Rows are points. The ring and each string are closed loops that go straight from each point to the next, and from the last back to the first. Before rounding, they use only three directions, however many columns there are. Count how often each string passes through the ring. Passing back the other way cancels.

Ring:
[[ 1.6 -5.4  7.8]
 [-0.4  0.2  6.7]
 [-1.5  3.3  3.7]
 [-1.5  4.4 -1.6]
 [ 0.0  1.7 -5.5]
 [ 0.9 -1.6 -6.0]
 [ 1.7 -6.5 -3.8]
 [ 2.1 -9.6  0.9]
 [ 2.2 -9.0  5.5]]
String:
[[-4.5  3.8  4.4]
 [-0.8 -0.7  2.3]
 [ 2.2 -0.7  1.0]
 [ 1.0  3.5  2.1]
 [-4.3  8.8  2.5]
 [-4.0  7.8 -0.5]
 [-1.0  8.1 -4.9]
 [-4.3  5.7 -6.1]
 [-2.8  0.3 -3.0]
 [ 0.6 -1.4 -1.7]
 [ 2.8 -0.8 -4.2]
 [ 2.0  0.6 -8.6]
 [-1.2  2.0 -9.6]
 [-3.6  1.7 -5.1]
 [ 0.1 -0.6 -0.8]
 [ 1.8  0.5 -1.1]
 [ 1.2  5.6 -1.6]
 [-3.8  6.9  2.4]]
Times through: 3
String, 18 rows:
[[-4.6  7.1  2.7]
 [-1.7  7.8 -0.5]
 [ 1.7  3.6 -1.3]
 [ 1.6 -0.3  0.0]
 [-2.3  1.9  1.0]
 [-4.7  4.7  2.8]
 [-4.2  6.5  5.8]
 [ 0.0  2.9  6.0]
 [ 2.9 -0.5  3.8]
 [ 0.4 -2.6  2.5]
 [-2.3 -4.2  8.6]
 [-1.0 -5.8 12.0]
 [ 0.4 -5.4 10.8]
 [ 2.5 -3.9 10.3]
 [ 3.7 -1.7  5.1]
 [ 1.3 -2.0  2.0]
 [-0.8 -0.5  3.6]
 [-5.1  2.9  5.1]]
Times through: 3
